Each row of a before or after table is a point. The points were changed in one or more steps. Then noise was added and the rows were shuffled. The steps act on columns, c1 being the first. Write out the steps. A step turns or swaps two columns, mirrors them in a line or flattens them onto one, adds a multiple of one to another, or multiplies or shifts one. Angles are multiples of 10 degrees, from the lower column toward the higher: turns from -170 to 170, lines from 10 to 170 but not 90. Use the fewest steps. Two steps may share a column if one is a turn and the other turns, adds or multiplies; they go together, in the order done. Otherwise the lowest column goes first.

Before:
[[ 0.62 -0.04 -0.29]
 [-0.51 -0.25  0.30]
 [-0.06 -0.06 -0.66]
 [ 0.48  0.04 -0.33]
 [ 0.31 -0.20 -0.77]
 [-0.64  0.05  0.59]
 [ 0.31 -0.28 -0.23]
 [-0.41 -0.06  0.62]
 [ 0.45 -0.35 -0.84]
 [-0.20  0.52  0.31]
 [-0.49 -0.54  0.16]
 [-0.10 -0.61 -0.51]
 [-0.31 -0.39 -0.02]]
After (13 x 3):
[[ 0.13 -0.04  0.17]
 [-0.09 -0.27 -0.19]
 [-0.27 -0.20 -0.50]
 [-0.14 -0.41 -0.14]
 [ 0.06 -0.23 -0.01]
 [-0.09  0.04  0.03]
 [-0.22 -0.28 -0.46]
 [ 0.01 -0.24 -0.04]
 [ 0.00 -0.09  0.17]
 [ 0.05  0.29  0.19]
 [-0.27 -0.45 -0.38]
 [-0.35 -0.06 -0.52]
 [ 0.17 -0.07  0.40]]
Steps: flatten c1 and c3 onto the line at 60 degrees; multiply c2 by 0.7

Before, 10 rows:
[[-0.50  0.30  0.36 -0.03  0.49  0.12]
 [ 0.37 -0.30  0.16  0.10  0.00 -0.30]
 [-0.48 -0.31 -0.09 -0.11  0.29  0.18]
 [-0.22 -0.19  0.61  0.05 -1.36 -0.05]
 [-0.54  0.82 -0.46  0.04  0.48  0.05]
 [ 0.22  0.12  0.30  0.45  0.50  0.32]
 [ 0.41  1.21 -0.75 -0.32  0.00  0.00]
 [ 0.08 -0.17  0.11  0.09 -0.05  0.39]
 [-0.30 -0.11  0.33  0.78  0.16  0.22]
 [ 0.30 -0.13  0.55 -0.40  0.50  0.17]]
After (10 x 6):
[[ 0.26 -1.27  0.44 -0.87 -0.50 -0.76]
 [-0.17  0.18 -0.09  0.21  0.08  0.53]
 [ 0.19  0.30 -0.32  0.80  0.12  0.58]
 [-0.19 -0.16 -0.52  0.39 -0.12  1.13]
 [ 0.61  0.01 -0.60 -0.24 -0.15  1.08]
 [ 0.19  0.51 -0.11  0.03 -0.17  0.50]
 [-0.58  0.13  0.01  0.23  0.17 -0.14]
 [ 0.12  0.27  0.64  0.16  1.28 -1.04]
 [-0.30 -0.04 -0.75 -0.37  0.14  1.35]
 [ 0.81 -0.46 -0.13 -0.36 -0.71  0.11]]
Steps: add -0.5 times c2 to c4; turn c1 and c2 by -150 degrees; turn c3 and c5 by 130 degrees; add -1.5 times c3 to c6
